Rows are points. Two turns around zero, p and q, are shown by what they do to some points. Write where each new point lands after one turn and then the other. Backwards means that the second turn is done in reverse. Each puzzle has new turns, and all numbers are rounded.
(in the rows, 128 means zero)

Turn p:
[117 164 120] => [111 145 158]
[163 147 179] => [110  69 148]
[ 92 121 110] => [119 164 112]
[140  80 103] => [172 133  95]
Turn q:
[138 102 138] => [151 130 109]
[172  90 124] => [143 144  74]
[111 203 112] => [ 70 138 180]
[124 114 108] => [122 109 113]
[ 95 131 158] => [153 118 164]
Where do these land?
q, then p: [153 165 116] => [ 90 152 139]
q, then p: [117 135 158] => [121  98 138]
q, then p: [125  52 123] => [204 131 123]
q, then p: [117 161 115] => [ 95 131 111]

Turn p:
[125  97 111 156 164 134] => [132 140 117 161 170 111]
[100 153 176 124 121 116] => [117 125 180 121 114 157]
[126 190 163  99 144 123] => [145 130 182  75 118 135]
[117 111  91 158 109 131] => [109 155  96 156 121 120]
[130  69 138 137 159 151] => [134 107 110 162 183 140]
[136  95  67 106 111 113] => [ 98 113  73 128 122  88]
[128 184 170 108 114 154] => [149 137 159  80 107 171]
[162 126 108 135 102 102] => [140 118 107 141  90 102]
Turn q:
[128 116 151 119 100 205] => [ 78  99 118 140 172 171]
[128 151 113 102 151 134] => [153 141 140 125 124 160]
[101 121 145 114 159 130] => [153 119 117  96 145 137]
[120 127  80 142 150 131] => [125 171 112 113 105 141]
[140 143 159 144 146  99] => [161 130 132 140 145  94]
[134 143 114 156  31  97] => [ 62 122 184 152  96  77]
[144  96 133 120 158 100] => [162 114  95 129 108 115]
Where do these land?
p, then q: [ 99  75 141 161  96 129] => [ 81 169 106 102 156 116]
q, then p: [ 90  93  95 159  87 102] => [ 57 110 145 110  94 127]
q, then p: [153 157  84 121 172 169] => [169 187 112  95 126 151]
p, then q: [125 171 147 127 124 132] => [130 101 151 148 147 142]
p, then q: [107  98 112 110  82 110] => [ 85 130 129  81 112 123]
q, then p: [101  94 156 125 141 131] => [113 101 105 118 151 101]
q, then p: [145 184 121  96 164 123] => [199 132 130 121 121 154]
q, then p: [164 148 134 128 163 114] => [175 143 123 141 112 112]
q, then p: [167 132 161 125 123 141] => [144 144 126 170 150 119]

Turn p:
[110 120 156 130 163 133 159 119 106] => [129  91 122  99 136 119  97 106 117]
[145 139 141 143 108 123 132 119 126] => [141 130 131 122 106 137 145 127 112]
[116 130 113 141 111 114 127 132 144] => [119 137 119 124 138 141 154 138 132]
[130 103 140 123 113 135 132 123 141] => [118 109 153 133 124 131 140 128 133]
[108 115 108 129 115 115 116 125 116] => [122 144 128 120 141 140 138 116 154]
[141 131 133 136 112 153 111 129 122] => [144 141 154 133 119 138 123 138 122]
[110 137 141 132 125 127 108 115 145] => [116 143 142 111 137 113 140 134 116]
[123 113 153 129 111 131 113 168 128] => [ 94 135 148 131 114 157 113 136 122]
[113 145 115  97 115 127 158 116 119] => [137 114 108 107 113 112 130 142 162]
[200 151 109 110 206 116 126 115 117] => [166 129  83 190 123  76  97  95  99]
[110 123  99 139 130 135 126 147 143] => [121 134 120 136 159 144 130 148 138]
Turn q:
[151 110 130 133  91 134 123 119 114] => [140 118  95 148 121 131 116 115 105]
[ 83 111 130 129 148  82 129 143 126] => [ 67 137 151 116 146 138 132 136 118]
[ 31 110 143 129 133 134 141 131 122] => [ 72  96 155  69 126 164 124 105 128]
[147 129 125 146 114 143 143 145 135] => [152 107 132 137 125 115 134 134 110]
[150 125 114 135 127 123 103 129 138] => [135 131 119 147 142 114 109 141 134]
[154 161 116 129 135 146 108 134 118] => [171 141 123 129 138 133 123 150 141]
[126 109 116  84 141 129 137 130 157] => [104 126 111 114 120  92 148 129 154]
[115 133 126 139 122  93 124 113 144] => [104 148 145 133 122 119 104 127 118]
[127 125 116 130 145 146 147 112 114] => [131 116 131 134 105 146 141 134 146]
[150 151 131 128 105 127 133 131 106] => [157 145 116 131 121 137 131 133 103]
[152 115 145 117 142 138 125 127 131] => [137 128 118 145 139 120 147 113 144]
[150 157 143 136 134 142 123 122 131] => [166 142 140 134 131 127 128 120 136]
Where do these land?
p, then q: [156 149 143 118 100  97 105 109 149] => [133 142 138 116  91 136 132 128  76]
p, then q backwards: [140 150 112 102 161 116 108 119 109] => [158 131 133 109 108 118 106 105 156]
q, then p: [136  97 115 114 129 143 116 109 160] => [107 137 124 137 154 128 170 119 134]
q, then p backwards: [112 147 143 158 103 156 109 108 112] => [136 118 137 154 137 149 141 137  78]
q, then p: [114 120 124 144 127 139 138 146 146] => [106 115 139 129 124 131 123 105 133]
p, then q: [102 112 150 106 113 102 133 140 151] => [ 90 113 136  89 118 129 127 116 122]
p, then q: [112 125 125 117 119 115 163 137  97] => [120 111 100 118 118  98 111 128 148]
p, then q: [139 103  97 143 138 146 104 130 135] => [148 124 167 151 139 136 133 123 144]
q, then p backwards: [121 143 128 122 137 141 153 152 114] => [122 134 133 148  99 132 140 111 141]
p, then q backwards: [120 128 116 146 158 130 165 135 111] => [125 113 129 131 102 159  97 138 114]
p, then q backwards: [154 133 156 139 123 125 114 123 124] => [130 140 141 141 109 116 156 118 127]
